Every row gives one point. Any point is a mix of the corners, with weights that add up to 1. It lies inside the corners' shape when no weight is negative. Is each point inside? If not, which corners have a negative weight?

Corners:
(1): [ 39 -30]
(2): [-11 -29]
(3): [-35  37]
Points:
[ 46 -60] => outside (3)
[ -1 -27] => inside
[ 14 -11] => inside
[-11 -23] => inside

Corners:
(1): [ -2  -7  -7 -14]
(2): [-22  13  17   9]
(3): [ 11 -16 -51  28]
(4): [  3 -42 -26  20]
(5): [-60  25  20 -25]
Points:
[ -3 -28 -17  16] => inside
[-34   1  12  -8] => outside (3)
[-42  14   2  -5] => outside (1)
[ 15 -28 -38  29] => outside (5)
[ -1 -28 -21  16] => inside
[ -6 -17 -12   5] => inside

Corners:
(1): [  0   2 -11  31  47  27 -12   6 -22]
(2): [  4   9  30 -31  -5 -10  38 -47  -6]
(3): [ 12 -20  14   2  20 -16 -47  11  33]
(4): [ -1  30 -18  19 -55  26   0  -1   4]
(5): [  1  -4 -35 -14 -28   6  16  38  18]
(6): [-17  14   6 -28  -3  23 -37   7  -8]
(7): [ -9  16 -23   5   3 -47  36  -4   3]
(8): [  9  20 -42 -10 -18   8  14 -33  12]
(9): [  0  35 -17  19  16  34 -10   2  22]
(10): [-60   6   3  44  -2  -1  -4 -31   7]
Points:
[  6   9  39 -11   4  21 -48 -41  30] => outside (1, 5, 7)
[ -5  10 -16  13   1   5   1  -8  11] => outside (6)
[ -5   8 -11   0   4  -6  -1   2   4] => inside
[  1   4  -4   7  -6   3 -17   3  17] => inside

Corners:
(1): [ 19  20 -11   2   0  -1  -1  13 -19  -6 -14 -17  -9 -40]
(2): [-10   2 -22  -8   7 -13   4 -12  20 -33  -8  -6  22  15]
(3): [-21  14 -31 -13 -28  17   0  21  -9   4  34 -23  -6   2]
(4): [ 20  -9   3 -27  19   7   7  -2   0  34  -8  29 -11  19]
(5): [  1  -7  -4  20 -17   4   3  28   8   2   7   6   3 -60]
(6): [-14  -4  43 -23 -10  11   1 -18   2 -23  14 -26  -3  11]
(7): [ -9  25  -9  49   7  24   3   4   8 -18  15  14 -17 -38]
(8): [ 10 -25 -18  32  13  -8 -10 -35 -15  45 -38   8 -35  39]
(9): [  1  18 -11 -42 -25   4   6 -14   5  34   1  31  -7 -12]
(10): [ -6 -11  -4   3   2  -2 -10 -32 -45  -6 -10  18  13  26]
(11): [ 42  -2 -58   6  17 -44 -13 -24  29 -24  20 -20   0  33]
(12): [-14  13   6   6 -13  -3 -10   3   4  25  -4  11  27  14]
(13): [ 20  -3   0  20 -25   4  10 -17  32 -11  -7  27  20  35]
(14): [-32   2  24   1 -15  40 -39   1 -20 -11 -22  44 -29  -1]
(15): [  0 -23  13   6   2  37 -11 -28  -5  13 -12 -13   6   4]
Points:
[-2  6 -8  0 -4  0 -5 -4 -2 -3 -4 14 -6  3] => outside (15)
[ 3 -5 -5 -8 -3 -9 -6 -8 -3  4 -9  7  2 28] => outside (7, 9, 15)
[-10  12  -4 -19 -29   2  -1   4  14 -11  38  28  16   2] => outside (1, 2, 8, 15)
[ 2  4 -8  1 -5 -1 -4 -7 -2 -1 -3  5 -3  4] => outside (15)
[ 13   5 -13   2   2  -7   8 -17   7   1  -1 -10   7  15] => outside (5, 14)
[ -9  -4 -12   7 -13   2  -1 -19   6   1  10  -8   9  17] => outside (1, 4, 14)

Corners:
(1): [-29  23   0   4   1  19  -2  28 -10 -30  38  -5   1  34  17 -53  -4  35
 -38 -25]
(2): [ -2  12  14 -14  -8 -36 -26  44 -18 -20 -38 -42   0  10 -14   2 -13 -29
  10   4]
(3): [-10 -24 -39 -15 -12 -10 -25  15 -17  -7 -12 -42   0  10  39  -3  -5  -9
   3  -3]
(4): [-39 -24   4  -6 -25  -7 -50  13  10 -29   5 -26  -8   2  -8  -8  14  -3
 -26 -27]
(5): [ 19  -2  31  10  50   8  28   8 -21  11  21  17  -6  -4   2  31   2   8
  -6   3]
(6): [-37 -24  23  -2  -8 -20 -30  24  -8 -10 -10   1  -4  44  36 -42  -9 -18
  -8 -14]
(7): [ 12  -1   2  20  26  22  10  12   7 -31  -7  24   1   2 -19   9 -60   8
  47  -4]
(8): [ 14  -5  -1  15 -11  -3   8  16 -16 -36 -10   2  12  31 -36  14  20 -21
  52  17]
(9): [-12  24  20  -3  22  44 -33  25  26 -21  42  13  13  14  35 -28  -1 -17
 -17 -31]
(10): [-15 -13 -21 -20 -22 -28 -10  51  22 -12 -15   1 -39  10 -16 -13   2 -26
  42  -8]
(11): [ 19  38  -1  26  12  40  14  17 -15  22   0  53   2  53  -9  46 -22  22
   9  -2]
(12): [-39   8 -12  -4  11 -34 -26  29  -5 -41  -2  22  18  11  25  -3  18  -5
 -10 -24]
(13): [ 20  31  -9  14   2  22  15 -20 -11   9  -3  53  20  -1  -1 -12 -10  17
  -5  18]
(14): [  8   2  -7 -23  50  25   2   3  -8  25 -10  42  34  42 -26   2  -2  19
  -6   0]
(15): [ -7   3  17 -33   2  -9  11  -8   1   3  56  26  21  34   7  17 -20  11
 -17  26]
(16): [  8  13 -19  47  44   7  37   1  18  19 -21  15   8  29 -38  13 -22 -20
   4  24]
(17): [ -4  -6   7  -7 -12 -13 -28  34  39 -45  -9 -17 -19  23  49 -11  26  17
 -20  -3]
(18): [-25 -28 -12 -14 -20  10 -15  53 -11 -38 -32 -15 -12   6   7  -1  13 -31
 -25  37]
(19): [ -8 -17  -7 -29 -14 -10   9  11   2 -37 -35  -6 -18  35  -1  -1  -6 -43
  -6 -40]
(20): [-44  38  -2 -16  11  11 -41   4   1 -39  -4  11 -32  30  22 -25  17   2
   7  -2]
(21): [-33  20  13  -2  12  42  41   7  10  34  -6  36  38  13  -5  24 -11  28
  33  11]
Points:
[-13   1  -2   0   5   3 -10  23  -3 -17 -13   3  -1  18   5  -7  -2  -8
   3  -5] => outside (15)
[-12  -3   1  -3   3  -2  -9  23   2 -18  -6   0  -1  23   4  -2  -1  -7
   1  -2] => outside (13)
[ -1   7  -3   0  13  -4 -15  10   5  -9  -7  15 -11  25   5   0 -12  -8
   1 -10] => outside (1, 8, 18, 21)
[-13  26  19 -13   3  33 -38 -11  -9   6  14  39  43  29  29  17  -9  38
  13  -8] => outside (1, 5, 10, 16, 18, 19)
[-3  7 -7  2  5  9 -2 15 -4 -5 -3 12  2 21  4  3 -8  2  4 -1] => inside
[-13   1  -4  -2   6   2  -7  15  -8  -9  -2   7   3  17   0   0  -6  -7
   3  -5] => outside (17)
[ -6  -5   0  -8   0   4  -2  19 -11  -8   1   7   5  14   1   5  -7  -3
   9  -2] => outside (16, 17, 20)
[11 11  6 -1 13  2 15 14  5  5  6 18 16 29 13  2 -2  6  3 -1] => outside (4, 7, 18, 20)

Corners:
(1): [ 11  -2  -9  -7 -23   0  26 -10  -8  31 -33  -9  -7  39 -12 -18  -4  18
  -4   2]
(2): [-16 -21 -11   4  29 -28 -23 -33  29 -23 -22 -10  23 -15   0  16  -2 -19
   5 -21]
(3): [ 12 -16 -11 -13 -34  12  11 -13  22  12  20  18  -8  21  -3 -17  37  24
  -7  49]
(4): [ -9  -3  -1   6   7 -32  -9   4  12   2  20  -6  42 -15  25  17 -21 -22
  27 -23]
(5): [-14  -6 -15 -15 -20  37  38  13 -10   1  19 -15  30  21  -6 -11  28  40
 -27  50]
(6): [-11 -18 -13  -5 -35  27   6  -6  -2  11   9 -24 -23   6  18   0  -3  -3
 -32  27]
(7): [  1   6   1 -10  14  -4   6  25 -13   3 -17  -7 -19  49  -4 -18 -21  -2
   4  33]
(8): [ -7 -37 -23 -16 -36  29  18  14 -12  17  -9 -25  -1  15 -30  -1   0  39
  35  24]
(9): [-10   7   8   8 -11 -20  10 -15  10 -44 -25  24   9   5  28  10 -47 -51
   6   4]
(10): [-41  -3   1  17   9 -11   8   7  41  -9 -25  19   9  -9  25 -15 -14 -60
  32 -28]
(11): [ 16 -35  -4 -25 -20  22   7   9  12 -14   9  29  -3  31  32  -8   9   4
 -17   9]
(12): [-26   6 -18 -27 -43   5 -11  29  -7  27 -34 -14  -2  26 -16   2   4  14
 -10   4]
(13): [ -6  16 -50 -32 -13  19  14  -9  15 -18   8  -4 -22  10 -14 -38  -8  31
 -16   7]
(14): [-16  -2 -32 -35 -24  19  25   4  10  13  19  -5  -9  54 -34   1  -3   6
  -6  29]
(15): [ -1 -13  -4 -25 -35  30  18  23  43  11  10 -12  13   8 -15 -15 -24  18
 -22  27]
(16): [ -5 -11 -32  51  18 -24 -13  15  13  -3  -9   5  31 -24   8  15 -18 -36
  18 -19]
(17): [ -5  17   3  22  -1  25 -14  -2  35 -12 -20  -4  19   3  27  27  -6 -30
  23 -15]
(18): [ -6  17  28 -13 -28  14   5  15 -12 -15  -8  -5   9  12 -30  -6  -1 -29
  13 -12]
(19): [ -3 -13  16 -15  -3   9  36  16  27   5  16   9 -28   2   3  16  16  31
   9   8]
(20): [-38   4  18  27 -18  11  -9  -1 -11  14   2  12   5  27 -19 -20 -43  11
   2  -8]
(21): [ -7   8  -5 -27   1  31   1   3 -15  31 -26  33   4  -7 -24   8 -33 -19
   3   4]
Points:
[-21 -18 -56 -39 -12  15  25  11  14   0  -5  -4 -21  10 -18  -9   8  20
 -24  56] => outside (1, 4, 11, 17, 18, 20)
[-14 -14 -15  -7  -8  18   4   9  21   7   3   4  -4  12   0  -2  -2  12
  -3  15] => outside (1, 4, 9, 18)
[ -4  -5 -12  -8  -6   7   8   7  17   7  -2   1   2   9   3  -3   2  -4
  -3   4] => outside (8, 9, 20)
[ -9 -18   6 -15 -24   3  10   0   0  15 -11   8  -4  19   2 -11  -5  17
  -8  20] => outside (13, 14, 16, 17, 18)
[-10  -2  -9  -3 -16   9   2   2   4   0  -8  -3  10  12   1  -2 -13 -11
   1   6] => outside (19)
[ -5  -4 -10 -10 -14   8  10   6  12   0  -4  -1   4  13  -1   1  -2  -3
   1  10] => outside (20)
[-12   1  -6  -6  -4   2   7   9   9  -2 -11   0  11  12  -7  -1 -17  -6
  10  -5] => outside (3, 6)

Corners:
(1): [ -1 -41  -1  27  22 -18  21  22  -8  -1 -29  -3   5  -1  12  48 -20 -17
  16  20]
(2): [  0  31   5  -7  -9 -12  -1 -21  -5   0 -22 -18 -15  17  -3  -7   2   7
 -16   0]
(3): [-15 -17  -5 -11  -5  17   1 -36  -7  15  24  -3  -6   7 -25 -26  25   8
   5 -43]
(4): [-23   3 -24 -31 -12  25  22 -25   9 -10  22  33 -13  -3  -8 -12  34   1
   0  -9]
(5): [-32 -15  19 -28  -6  23  -1 -35 -13  -4  18  29  -5   1  -9  -2  26   2
 -25 -15]
(6): [  4  -9 -11   8  29  11  18  26 -11   0  -5 -14   8 -22  -1  60  -4 -29
  48   4]
(7): [-24 -24   5 -29  -1   5 -22 -10  -6  -9  21   4  -4  -2 -24 -26  -5   0
  -1 -22]
(8): [ -5   9  -8 -24  -5  -8   7   1  22   0  -4 -15  11 -11  24 -16 -15   1
   0  11]
(9): [ 23 -34 -23  16  12  -7  28  30   3   2 -17  18  34  15   8  38   6 -25
  18   2]
(10): [ 11  18   3   9 -16  -8  -7  20  10  19  14  13  -6  -4   0 -11 -16   5
 -24  -2]
(11): [-16  -6  21   0  -8  -5  -6  23  12   3 -11 -12 -18  22   5  -7   1 -14
  -8  -8]
(12): [  3  -8  -4 -16  -1  -6  -7 -22  -1  -7  28  -8 -10  -7 -32   2  26 -32
 -20   2]
(13): [-15  -5  15  42   5   7  24  23  -7 -18  -1   7  21   6  10  45  -9  -4
  29  -7]
(14): [-16   9  -9 -17  12  -1 -22   6  12 -25  14 -14 -14  18  25 -12  -6  -8
 -20   1]
(15): [  9   2   3  22  36 -14  20  14  -5  10 -11  10  22 -15  15  38  -9 -13
  40  -7]
(16): [-22 -27   4  -7   0  34 -14 -54   3 -18  29  31  10 -11 -17 -21   5  14
  -1   9]
(17): [-13  29  -6   6 -21 -26 -13  25  13  11   6 -13 -10  37   6   0 -35   8
  12  10]
(18): [-19   8   5  -5 -11 -10  -7  30  -8  18 -10 -13   2  -3  12 -37  -6 -17
  -4  -6]
(19): [-21  12   5   3  10 -30 -21  17  24  -7  -5 -29 -14  17   2   7  10  19
  -5  14]
(20): [  5  -5   1   8  -7 -37 -36   7  14  -9 -14 -28  -9   6  17  -2  -6  11
  -2   9]
(21): [  8 -24 -12  -8  -2  28  19 -31 -13  -7  43  37  -3  14 -32 -14  45  18
  17  -4]
Points:
[ -4 -10  -2   2   9  -1   5   2   4  -3   6   3   3   2   1  13   2  -3
  10  -1] => outside (2, 18)
[-10   3   1  -2  -3   1  -3   1   5  -2   7   3   0   6   4  -5  -1   4
   1  -4] => outside (1, 12)
[-2 -2 -1 -8  3 -4 -8 -7  5  0  8 -3 -4  8 -3 -1  5  0 -3 -6] => outside (1, 4, 13, 18)
[-5 -2 -5  2  2 -6 -1  3  6 -1  2 -5 -1  6  1  4  5 -2  4  0] => outside (5, 7)
[-14 -17   3  -2   9   9   7  -4  -3  -4  12   6   0  -9  -6   7   7  -8
   6  -5] => outside (2, 9, 17, 20)
[-8 -6 -3 -1  5  0  0 -1  1 -2  5 -1  0  1 -1  5  3 -3  9 -4] => inside
